Every row gives one point. Any point is a mix of the corners, with weights that add up to 1. It lies inside the corners' shape when no weight is negative. Say inside or outside, and name the corners with a negative weight.
(in the rows, 128 means zero)

Corners:
(1): [149 146]
(2): [167  74]
(3): [111 161]
Points:
[143 116] => inside
[135 160] => outside (2)
[135 143] => inside
[165  79] => inside
[138 157] => outside (2)

Corners:
(1): [152 112 193  93]
(2): [ 81 156 138 150]
(3): [144 190 141  86]
(4): [140 136 112 195]
(5): [138 148  94 128]
Points:
[114 121 153 167] => outside (3, 5)
[153 141 155 102] => outside (2)
[168 125 143 107] => outside (2)
[105 164 153  96] => outside (4)
[133 161 104 134] => outside (1)
[134 148 104 134] => inside

Corners:
(1): [103  97 103 125 115  95 113 132]
(2): [109  96 114 155 146 178 123 121]
(3): [ 86  88 114 107 125 201  78 146]
(4): [121 108 131  98 123 122 164 103]
(5): [158 124 117 122 132  95 158 148]
(6): [155  98 106 112  36 100 142 126]
(7): [103 234 133 105 147  96 116  78]
(8): [149 113 116 112 151 104  99 113]
(9): [122 105 234 103 144 127 157 123]
Points:
[122 136 109 113 128 115 125 114] => outside (9)
[129 115  96 120 103 114 130 123] => outside (9)
[111 129 142 112 148 135 119 123] => outside (6)
[ 65 117  58 162 157 201 106 129] => outside (6, 8, 9)
[111 130 117 120 128 109 118 117] => inside
[126 114  89 124 118 118 131 122] => outside (9)

Corners:
(1): [123 138 106 125 120 116 165  81 130]
(2): [112 123 100 110 134 188  91 183 113]
(3): [182 159  91 121 162 126 121 148 125]
(4): [ 83  98 156 113 148 132  64 115 110]
(5): [144 176 105  83 148 106 188 168 172]
(6): [108 143 144  87 161 121 131  44  69]
(7): [124  75 118  36  89 128  74 166 106]
(8): [150 127 176  89 164 168 136  91 129]
(9): [146 170 164 164 122  92 172 133 105]
(10): [150 205 113 129 115 162  97 154 147]
Points:
[128 153 104 125 119 121 141 142 111] => outside (4, 8)
[135 137 144 116 141 125 102  85  89] => outside (2, 5)
[151 172 124 109 133 128 141 122 131] => outside (2, 4)
[119 139 155 110 133 125 137 104 106] => outside (3)
[ 95 153 124 105 107 101 129  80 103] => outside (2, 3, 8)
[120 138 134 101 127 125 120 111 122] => outside (2, 3)
[126 120 130  89 128 157  86 111 107] => outside (5, 9)
[105 112 142 105 139 132  86 126 113] => inside
[104 106 165 107 125 159  88  91  96] => outside (3, 5)

Corners:
(1): [123  89 100 133 103 135 169 168 111 130  85 169]
(2): [137 143 196 145 172 101  76  89 130 158  80  72]
(3): [133 128 128  97  85 236 151 145 123 158  87 147]
(4): [121  99 175  86 147 112 149 175  86  92 101  77]
(5): [168 136 191 124 161 120 146 178 136 125 135 164]
(6): [ 97  57 162 139 120 164 112 183 124 171 141 156]
(7): [132 116 117  93 133 133  88 133 104 119 100 146]
(8): [ 78 120 159 112 188  89 161 128  90  95 117 155]
(9): [148 184 125 166  82  99 214  91 104 116 165 164]
(10): [164 162 189 190 163  95  92 111 115  85 109  82]
(11): [161  88 136 127 158 116 153  87 132 107 144  96]
(12): [107 116 140  81  75 176  99 164 155 111  69 141]
(13): [155 140 139 153 183  94 136 177 161 151 163  81]
Points:
[115 112 131 130  84 166 168 144 110 121 117 156] => outside (2, 5, 7, 13)
[126 115 145 120 126 134 148 151 114 119 120 135] => outside (2)
[142 115 150 128 153 115 139 137 126 121 127 103] => inside
[132 130 154 123 119 145 119 142 129 115  99 126] => inside
[139 110 144 121 138 128 137 134 127 117 119 114] => inside
[139  87 152 124 150 146 137 133  99 109 114 128] => outside (2, 9, 12, 13)
[156 147 161 174 136  78 161 126 134 125 148 101] => outside (3, 7, 8)
[127 128 151 147 130 124 145 127 117 117 111 113] => outside (5, 7)
[138 121 163 125 148 124 137 138 130 121 125 111] => outside (1, 7)

Corners:
(1): [ 82 115  65 120 155 116 122 145 106 135  77 152 139 128 140 149 155 111]
(2): [ 91 128 189 146  88 101 152 135 156 101 126  83  68 125  75 156  66  82]
(3): [ 98 124 130 166 140 115 115 137 184  67 185  73  88  77 171 134 143  80]
(4): [124 118 167 219 106 105 159 111  91 148 109 123  49 157 113 152 118 125]
(5): [138 152  99  94 156 124 119 146 114 141 110 145 144 128 169 161 146 188]
(6): [139 122 206 149 120 193 175 117  66 121  89  96  76 169  80 161 145 126]
(7): [166 118 177 172  58 148 126  89 109 103 110 120  90 157 120 135 104  59]
(8): [ 94 127 119 129 172 158  84  89 149 117 105 165 144 106 157 135 128 149]
(9): [133  51  93 145 161 155 140 136 166 104 162  92 124 121 143 105 103 139]
(10): [ 71 110 121 137 117  79 111  85 165  76 127 110 169  87 159 118 172 151]
(11): [ 71 172 113 145 109 125 164 123 171  99 130 141 140  82 170  77 123 125]
(12): [ 76 143 117 115 168 113 109 126 162 122 105  96 155 124 219  64 132 126]
(13): [157 111 188 193 104 151 199 122 135 150  79 111  99 134 107 191  87  84]
(14): [164 122 143 169 123 163 159 108 159 140  83 119  73 188 100 157 137 123]
(15): [134 127 120 178 137 120 122 140 166  41 108  71 106  67 156  99 100 124]
(16): [ 94 130 101 148 124 150  85 169 115 171  90 133 152 128 123 162 151 159]
(17): [ 97 164 100 133 182 119 132  70 133 143 131 118 199 128 104 117 149 144]
(18): [104 130 101  84 151 125  79 101 147 174 102 148 132  59 166  96 180 134]
(19): [ 85 136  74 123 140 165 125  62 142 135 123  77 131 115 169 131 116 145]
Points:
[118 123 144 161 116 130 148 124 136 106 119  97 110 139 133 134 116 111] => outside (8, 18)
[107 110 109 132 165 119 113 155 178 110 116 114 143  95 142 138 132 132] => outside (4, 6, 7, 11, 19)
[100 124 136 153 124 131 136 115 137 121 123 115 119 137 130 149 125 123] => outside (15, 18)
[ 97 132 107 125 153 131 118 122 146 123 109 122 140 108 152 128 139 141] => outside (4, 7)
[116 126 135 142 119 139 134 112 142 110 114 114 123 116 128 139 128 116] => outside (4, 12)
[117 120 130 151 134 134 129 115 133 120 116 108 113 124 135 139 128 126] => outside (11)
[110 131 143 140 127 131 136 120 133 121 113 110 114 127 121 141 124 125] => inside
[118 131 138 151 124 135 136 115 145 119 118 103 116 119 138 125 129 127] => outside (1, 8)

Corners:
(1): [184 157 246 116 115 121 104 125 150 156 129 152 115 175 161  88 144 138
  62  61]
(2): [115 178 152  82 128 241 173 106 178 120  83 123 131 136 146 116 127 101
  93 159]
(3): [ 69 162  95 149 113 162 126 176 104 176 150  96 118 138 132 139  86 169
 151 130]
(4): [116 140 132 161 168 145 158 129 150 135 116 127 153 138 156 125 115 104
 116 105]
(5): [103 151 146 119  94 136 146 134 195 129 121 195 135 130 155 109  93 139
 111 120]
(6): [125 159 142  77 132 144 119 150 100 140 191  66 123 154 193 120 126 119
 161 145]
(7): [109 118 121 122 136 111 143 113 107 178 109 154 159 178  81 142  91 171
 130 156]
(8): [174  95 140 112 169 133 135  84 164 151 164 168 136 152  99 110 106 113
 145 115]
(9): [ 78 126  97 134 146 145 146 128 152 139 128 145 121 147  71 132  78 100
 180 148]
(10): [112 158 169 133  87 174 119 137 124 155 112 113 107 142 143 108 128 126
  95 176]
(11): [116 164 121 121 113 143 184 138 183 128 119 112  73 108 165  95 138 119
  86 110]
(12): [103 155  75 156 115 153 149 136 166 150 108 135 120 174 124 142  59 167
 188 130]
(13): [ 63 122 135 141 112  66 134 142 183  78 140 124 146  88  95  58 168 108
 113 141]
(14): [125 133  52 124 197 161 120 136 141 137 106 157 112 146 167 140  80 130
 159 133]
(15): [115 128 162  95 131 113 188 183  89  51 144  90 142 116 103 101 135 104
 121 148]
(16): [149 121 152 101 114 120 121 119 150 158 133 132 136  80 126 126 135 119
 110 100]
(17): [128 187  95 146 156 202 138 158 146 217 129 124 137 151 127 156  54 128
 204 182]
(18): [111 125 224 111 129 136 109 154 156 137 130  91 127 122 153  91 136 130
 106 136]
(19): [113 120  96 149 116 156 161 169 179 163 111 158  88 148 116 131 139 116
 132 119]
(20): [ 90 146 153 157 151 132 160 138 142  91 129 140 116 145  89 140 134 118
 146 159]
(21): [ 83  83  76 151 136  68  93 118 202 117 117 166 134 131  79 139 109 117
 103 140]
Points:
[111 136 130 129 133 129 133 151 156 133 146 132 110 145 124 112 110 124
 148 125] => outside (2, 4, 7, 10, 16)
[129 142 141 107 139 148 144 141 138 140 111 122 118 158 121 137 116 128
 122 134] => outside (3, 4, 5, 8, 10, 13)
[115 149 127 124 136 154 138 135 141 145 108 136 122 143 129 133  95 139
 130 140] => outside (4, 6, 8, 13, 19)
[117 141 132 123 132 147 141 139 140 142 130 128 124 144 130 125 109 129
 132 133] => outside (13)
